Rows are points. The ring and each string are closed loops that go straight from each point to the next, and from the last back to the first. Before rounding, they use only three directions, however many columns there are. How many times does the string pass through the ring? Passing back the other way cancels.

Ring, 6 rows:
[[31, -11, -6, 13],
[26, 16, 6, 15],
[0, 15, 10, 9],
[-26, -9, 2, 0],
[-21, -35, -16, -3],
[7, -34, -18, 4]]
String (18 x 4):
[[-26, -41, 1, -2],
[-12, -27, -4, 2],
[-3, -17, -5, 4],
[-9, -37, -2, 3],
[-18, -58, -18, -3],
[-12, -41, -34, -4],
[-4, -22, -22, 1],
[0, -22, -3, 5],
[-4, -38, -3, 4],
[-19, -60, -21, -4],
[-27, -42, -37, -8],
[-13, -19, -20, -1],
[-10, -24, -4, 2],
[-25, -42, 4, -1],
[-5, -20, 1, 5],
[-16, -14, -13, 0],
[-32, -15, -24, -6],
[-45, -37, -14, -9]]
Times through: 1

Ring (9 x 11):
[[31, 3, -1, -10, 9, -10, 5, -1, -7, 24, 0],
[25, 12, 15, -15, 16, -7, 6, -4, -7, 23, -4],
[1, 15, 28, -12, 16, 2, 2, 1, -10, 7, -4],
[-22, 7, 28, -3, 9, 10, -4, 9, -14, -10, -1],
[-35, -6, 19, 7, -1, 13, -8, 18, -17, -22, 5],
[-33, -17, 6, 13, -8, 11, -9, 22, -17, -23, 11],
[-20, -22, -5, 14, -10, 6, -7, 21, -15, -16, 13],
[2, -20, -14, 9, -7, -2, -3, 15, -12, -1, 11],
[20, -12, -14, 1, -1, -8, 1, 7, -9, 13, 6]]
String, 13 rows:
[[-3, -17, 11, 6, -4, 2, 1, 18, -8, -1, 15],
[19, -25, -8, 7, -8, -7, 4, 16, -5, 11, 18],
[34, -11, -23, -2, 0, -13, 3, 3, -8, 22, 5],
[25, 2, -24, -5, 6, -9, -2, -3, -13, 17, -6],
[11, 3, -7, -5, 7, -4, -2, 1, -13, 9, -4],
[27, 20, 0, -17, 19, -8, 2, -11, -12, 23, -14],
[14, 25, 37, -20, 24, -1, 6, -6, -8, 19, -9],
[-8, 15, 60, -13, 18, 7, 7, 7, -5, 5, 3],
[-13, 0, 35, -3, 7, 7, 2, 13, -9, -3, 7],
[-20, -1, -5, 4, 2, 7, -10, 8, -20, -13, -4],
[-40, -10, -8, 13, -6, 13, -15, 16, -23, -29, 0],
[-51, -30, 17, 23, -16, 17, -10, 34, -16, -36, 22],
[-23, -28, 15, 15, -12, 8, -2, 28, -10, -16, 23]]
Times through: 1

Ring:
[[6, 32, 4, 8, 27, 27, 8, 19, -4, 19, -13, -25, 28, 2],
[-8, 37, -14, 18, 20, 30, 12, 25, -10, 11, -7, -10, 26, 6],
[-23, 28, -21, 24, 5, 24, 12, 21, -7, 1, -4, 20, 7, 9],
[-26, 10, -9, 19, -5, 13, 8, 8, 3, -4, -7, 43, -14, 9],
[-20, -12, 9, 8, -13, -1, 0, -11, 13, -1, -12, 55, -34, 6],
[-5, -29, 18, 0, -14, -14, -11, -30, 14, 10, -16, 46, -38, 1],
[8, -29, 20, -4, -6, -16, -16, -35, 9, 21, -18, 25, -27, -3],
[19, -14, 23, -6, 9, -6, -12, -24, 6, 28, -20, -4, -6, -4],
[18, 14, 20, -3, 25, 14, 0, 2, 3, 26, -19, -26, 18, -2]]
String, 22 rows:
[[-4, 23, 9, 8, 17, 22, 9, 15, 4, 10, -14, -1, 10, 4],
[-6, 10, -6, 13, 6, 11, 1, 1, -4, 12, -10, 10, 2, 3],
[-20, 31, -47, 34, 4, 22, 6, 17, -26, 8, 3, 9, 20, 7],
[-36, 40, -56, 42, 0, 30, 14, 30, -25, -3, 7, 25, 17, 12],
[-32, 27, -6, 20, 3, 27, 18, 26, 6, -9, -7, 38, -5, 12],
[-24, 14, 30, 4, 5, 22, 18, 19, 26, -9, -17, 42, -20, 10],
[-10, 4, 16, 5, 3, 10, 5, 1, 13, 5, -15, 26, -14, 5],
[-13, -2, -10, 15, -6, 2, -3, -8, -3, 8, -8, 32, -13, 4],
[-6, 0, 19, 2, 4, 7, 2, -3, 13, 8, -16, 23, -14, 3],
[-11, -21, 52, -11, -6, -3, 2, -14, 37, -1, -25, 54, -46, 4],
[-6, -37, 49, -12, -14, -16, -7, -31, 34, 3, -25, 60, -55, 2],
[1, -25, 48, -13, -3, -8, -5, -23, 30, 9, -25, 37, -38, 1],
[0, -4, 25, -2, 6, 4, 0, -8, 14, 12, -19, 17, -14, 2],
[4, -16, -9, 10, -6, -10, -15, -27, -8, 22, -10, 17, -11, -2],
[15, -24, -4, 4, -4, -17, -22, -37, -9, 30, -13, 7, -10, -5],
[13, -13, -12, 9, 0, -10, -19, -28, -15, 30, -10, -1, 0, -4],
[9, -4, -23, 15, 2, -5, -15, -21, -20, 28, -7, -4, 7, -3],
[24, 5, 5, 1, 19, 4, -10, -12, -9, 34, -15, -31, 19, -5],
[29, 22, 28, -8, 37, 20, 1, 6, 2, 33, -22, -51, 32, -4],
[19, 31, 8, 3, 34, 25, 4, 15, -7, 29, -15, -45, 37, -1],
[15, 47, 24, -1, 45, 40, 17, 35, 4, 21, -19, -50, 43, 2],
[3, 39, 23, 2, 34, 36, 18, 31, 9, 12, -18, -24, 26, 5]]
Times through: 2
String (24 x 14):
[[-8, 39, 12, 9, 26, 35, 19, 32, 7, 6, -14, -8, 20, 7],
[-9, 57, -6, 17, 33, 46, 23, 46, -6, 8, -9, -25, 40, 8],
[-6, 41, -36, 27, 19, 29, 7, 24, -25, 17, -1, -20, 37, 4],
[-3, 27, -35, 25, 12, 18, 0, 10, -25, 20, -2, -13, 28, 2],
[0, 15, -4, 11, 12, 14, 1, 4, -5, 16, -11, -2, 10, 2],
[9, 23, 31, -4, 28, 24, 10, 16, 13, 16, -21, -19, 15, 2],
[21, 28, 49, -14, 40, 29, 12, 19, 19, 22, -27, -39, 24, 0],
[30, 21, 34, -10, 38, 20, 2, 7, 6, 32, -23, -50, 30, -4],
[19, 7, -16, 11, 15, 3, -13, -13, -21, 34, -9, -28, 23, -4],
[7, 1, -22, 15, 4, 0, -12, -15, -19, 26, -7, -5, 10, -2],
[1, 3, 10, 5, 7, 7, -1, -4, 4, 15, -14, 8, -3, 1],
[5, 2, 14, 2, 10, 7, -2, -6, 5, 17, -16, 3, -2, 1],
[8, -1, -25, 16, 3, -3, -14, -18, -22, 28, -6, -5, 10, -2],
[26, 2, 2, 2, 18, 1, -13, -16, -12, 37, -15, -32, 20, -6],
[32, 12, 37, -13, 34, 13, -2, -2, 8, 34, -25, -45, 23, -5],
[21, 17, 48, -14, 33, 21, 7, 9, 19, 23, -26, -31, 15, -1],
[11, 17, 49, -12, 29, 23, 11, 13, 24, 15, -26, -14, 6, 2],
[3, 13, 28, -2, 18, 17, 7, 8, 14, 13, -19, -1, 2, 2],
[9, 36, 47, -9, 38, 36, 20, 31, 22, 12, -25, -27, 21, 4],
[3, 51, 12, 7, 39, 43, 20, 39, 1, 14, -15, -36, 39, 5],
[-5, 51, -23, 23, 28, 38, 15, 35, -18, 14, -5, -28, 43, 6],
[-9, 35, -40, 29, 13, 24, 5, 19, -26, 15, 0, -10, 30, 5],
[-7, 10, -23, 20, 3, 8, -3, -2, -15, 15, -5, 8, 7, 3],
[-5, 18, 13, 6, 15, 20, 9, 12, 8, 9, -15, 5, 4, 4]]
Times through: 2

Ring:
[[15, -7, -8, -9, -8, -29, -13, 17, -7, 23, -24, 1, 6, 4],
[14, -2, -18, -15, -20, -20, -18, 26, 3, 25, -9, -7, 1, -24],
[16, -3, -20, -10, -16, -2, -14, 14, -1, 16, 2, -12, 1, -24],
[25, -3, -4, 1, 5, 10, 0, -6, -15, 4, 5, -14, -2, 4],
[29, -5, 11, 6, 20, 4, 8, -15, -25, 1, -5, -10, -1, 29],
[27, -9, 11, 7, 21, -5, 6, -15, -27, 3, -15, -4, 4, 39],
[20, -11, 1, 2, 8, -17, -3, -4, -20, 11, -23, 2, 9, 30]]
String (29 x 14):
[[38, -1, 39, 11, 43, -12, 21, -18, -36, 2, -20, -6, -8, 60],
[24, -16, 0, 14, 19, 9, 5, -30, -32, -6, -12, -2, 13, 47],
[16, -16, -20, 5, -2, 9, -8, -16, -18, 1, -6, -3, 15, 16],
[18, -11, -11, 1, 0, -1, -7, -6, -16, 7, -9, -4, 9, 13],
[26, -2, 16, -3, 14, -26, 2, 7, -18, 17, -23, -3, -3, 25],
[24, -7, 15, 0, 16, -32, 1, 4, -22, 17, -32, 4, 3, 38],
[19, -11, 7, -1, 9, -36, -5, 5, -20, 19, -37, 8, 9, 36],
[12, -17, -20, 0, -8, -11, -14, -3, -14, 11, -20, 4, 18, 16],
[14, -14, -20, -2, -9, -6, -13, -1, -12, 10, -12, -1, 13, 7],
[19, -5, -4, -6, -1, -17, -8, 10, -10, 17, -15, -4, 3, 6],
[18, 0, 3, -14, -5, -41, -11, 29, -4, 31, -26, -1, -2, -2],
[17, 4, 3, -22, -12, -53, -15, 45, 3, 40, -30, -1, -6, -14],
[11, -1, -15, -20, -23, -39, -22, 38, 6, 35, -21, -1, 2, -25],
[9, -12, -32, -7, -22, -4, -21, 8, -3, 14, -6, -4, 14, -15],
[14, -9, -21, -6, -13, -4, -14, 6, -7, 13, -6, -5, 9, -7],
[21, 4, 1, -14, -6, -26, -9, 27, -2, 26, -13, -9, -7, -13],
[18, 5, -8, -18, -15, -23, -14, 33, 4, 28, -7, -11, -7, -29],
[16, 4, -17, -18, -22, -13, -17, 31, 7, 25, 2, -14, -6, -39],
[10, -11, -39, -5, -25, 16, -20, 1, -2, 7, 11, -11, 12, -27],
[12, -15, -34, 0, -16, 17, -15, -9, -9, 2, 5, -8, 15, -8],
[20, -5, -8, -4, -2, -5, -7, 4, -11, 11, -6, -8, 2, 2],
[25, 2, 1, -6, 2, -3, -2, 8, -9, 12, 1, -14, -7, -6],
[30, 6, 10, -4, 10, 1, 4, 5, -12, 10, 5, -19, -13, -2],
[34, 6, 16, 1, 19, 10, 10, -4, -18, 3, 9, -21, -14, 7],
[26, -7, -4, 7, 11, 21, 4, -19, -21, -5, 8, -15, 1, 14],
[19, -14, -18, 6, 0, 18, -5, -19, -19, -3, 2, -8, 11, 12],
[18, -13, -17, 4, -1, 10, -7, -13, -17, 1, -2, -6, 11, 11],
[27, -1, 11, -1, 13, -11, 3, 1, -18, 11, -11, -8, -4, 18],
[41, 7, 47, 5, 43, -20, 22, -4, -31, 9, -20, -10, -17, 49]]
Times through: 5
String (29 x 14):
[[12, -16, -24, 0, -11, -3, -15, -4, -12, 8, -12, 0, 17, 8],
[12, -17, -18, -1, -7, -16, -14, -1, -14, 13, -23, 6, 18, 18],
[13, -18, -20, 2, -5, -5, -12, -9, -17, 7, -16, 3, 18, 19],
[18, -12, -11, 1, 0, -5, -7, -5, -16, 8, -13, -2, 10, 16],
[27, -2, 19, -2, 18, -26, 4, 5, -20, 16, -25, -2, -3, 30],
[34, -2, 36, 6, 36, -26, 15, -7, -32, 10, -30, -1, -5, 56],
[33, -6, 26, 11, 35, -7, 15, -21, -34, 0, -19, -4, -1, 56],
[27, -11, 4, 11, 20, 10, 7, -25, -29, -5, -7, -6, 6, 38],
[20, -13, -13, 5, 2, 11, -4, -15, -19, 0, -3, -7, 10, 16],
[20, -10, -12, 2, 1, 5, -5, -8, -16, 4, -4, -7, 7, 10],
[19, -14, -19, 7, 1, 21, -4, -21, -19, -5, 5, -9, 11, 12],
[19, -13, -19, 6, 0, 22, -5, -19, -18, -4, 6, -10, 10, 9],
[18, -12, -18, 2, -4, 9, -8, -9, -14, 3, -1, -7, 10, 6],
[20, -12, -19, 5, -1, 21, -5, -17, -17, -3, 7, -11, 9, 7],
[20, -13, -20, 7, 1, 27, -4, -22, -19, -7, 10, -12, 10, 8],
[19, -10, -14, 2, 0, 8, -6, -9, -16, 3, -2, -8, 8, 8],
[24, -4, 2, -1, 7, -5, -1, 0, -16, 10, -8, -9, -1, 12],
[38, 6, 36, 4, 35, -9, 18, -5, -27, 7, -10, -14, -15, 35],
[42, 5, 46, 9, 47, -10, 25, -14, -35, 3, -15, -12, -16, 54],
[29, -10, 12, 12, 26, 4, 10, -24, -31, -3, -11, -5, 4, 45],
[26, -13, 8, 12, 23, 1, 7, -25, -31, -3, -16, -1, 9, 49],
[15, -19, -23, 7, -3, 11, -9, -20, -20, -2, -7, -1, 19, 20],
[20, -9, -6, -1, 2, -8, -6, -2, -15, 10, -13, -4, 6, 14],
[24, -3, 14, -4, 12, -32, -1, 10, -17, 20, -28, 0, -1, 25],
[20, -6, 10, -6, 7, -39, -5, 14, -15, 23, -34, 5, 3, 26],
[15, -10, -5, -6, -3, -34, -12, 13, -12, 22, -32, 6, 10, 18],
[12, -12, -13, -7, -9, -30, -15, 12, -9, 21, -29, 6, 13, 11],
[9, -18, -29, -1, -15, -6, -18, -2, -11, 10, -15, 3, 20, 6],
[15, -12, -18, -2, -8, -6, -12, 0, -12, 11, -12, -2, 12, 6]]
Times through: 3
